Each point is reached from the start by the listed moves, each made once or not at all, plus a little noise. Is the number of moves made odd or even? Then give how often each move was made.

Moves:
(1): 3.18 -1.13 -0.91 -0.32 0.63
(2): 0.42 1.60 0.24 -1.74 -0.04
(3): 0.72 -0.62 1.97 1.03 -0.82
Start: -0.59 0.19 -1.21 -0.64 -0.19
Points:
-0.16 1.79 -1.02 -2.38 -0.22 => odd (0, 1, 0)
2.59 -0.98 -2.03 -0.95 0.49 => odd (1, 0, 0)
2.98 0.70 -1.86 -2.73 0.40 => even (1, 1, 0)

Moves:
(1): 1.33 -0.34 0.04 -0.37 1.02
(2): 0.16 2.37 1.04 0.80 0.20
(3): 0.18 -0.94 1.52 0.69 -1.22
(4): 1.66 -0.23 -1.13 1.68 -0.68
Start: -1.10 -0.61 -0.42 0.30 -1.27
Points:
0.67 -1.82 0.05 2.75 -3.04 => even (0, 0, 1, 1)
2.24 0.22 0.85 3.05 -1.95 => even (1, 1, 1, 1)
-0.78 0.82 2.32 1.67 -2.35 => even (0, 1, 1, 0)

Moves:
(1): 1.79 1.74 1.42 2.27 -0.40 1.62 -0.14 0.10
(2): 0.44 0.73 0.83 0.58 -2.18 -2.46 0.44 0.45
(3): -0.57 -1.54 1.73 0.02 0.00 -0.95 -0.04 -0.03
(4): -0.69 -0.98 -0.64 1.10 -0.64 0.86 0.33 0.09
(5): 0.05 -0.10 -0.90 0.00 1.39 -0.37 0.64 0.17
(6): -1.39 2.43 0.07 -0.34 0.37 -0.24 -0.11 0.10
(7): 0.23 1.46 1.73 -1.75 -0.74 -0.25 2.14 -0.01
(8): 0.17 -0.70 -0.42 1.13 -0.14 1.09 -1.17 2.11
Start: 0.83 -1.88 -0.75 1.42 0.84 -0.54 -2.02 -1.02
Points:
1.58 -3.46 0.56 5.81 1.28 1.68 -2.23 1.46 => odd (1, 0, 1, 1, 1, 0, 0, 1)
0.79 2.71 0.92 2.67 0.76 1.20 0.80 -0.71 => odd (1, 0, 0, 1, 1, 1, 1, 0)
-0.70 0.64 0.28 1.35 -0.12 0.75 -0.90 1.12 => even (0, 0, 0, 1, 0, 1, 1, 1)
0.69 0.78 2.57 3.42 0.76 0.13 -2.30 -0.85 => odd (1, 0, 1, 0, 0, 1, 0, 0)
0.23 -2.23 2.22 0.98 -1.11 -3.82 1.48 -0.18 => odd (0, 1, 1, 1, 1, 0, 1, 0)
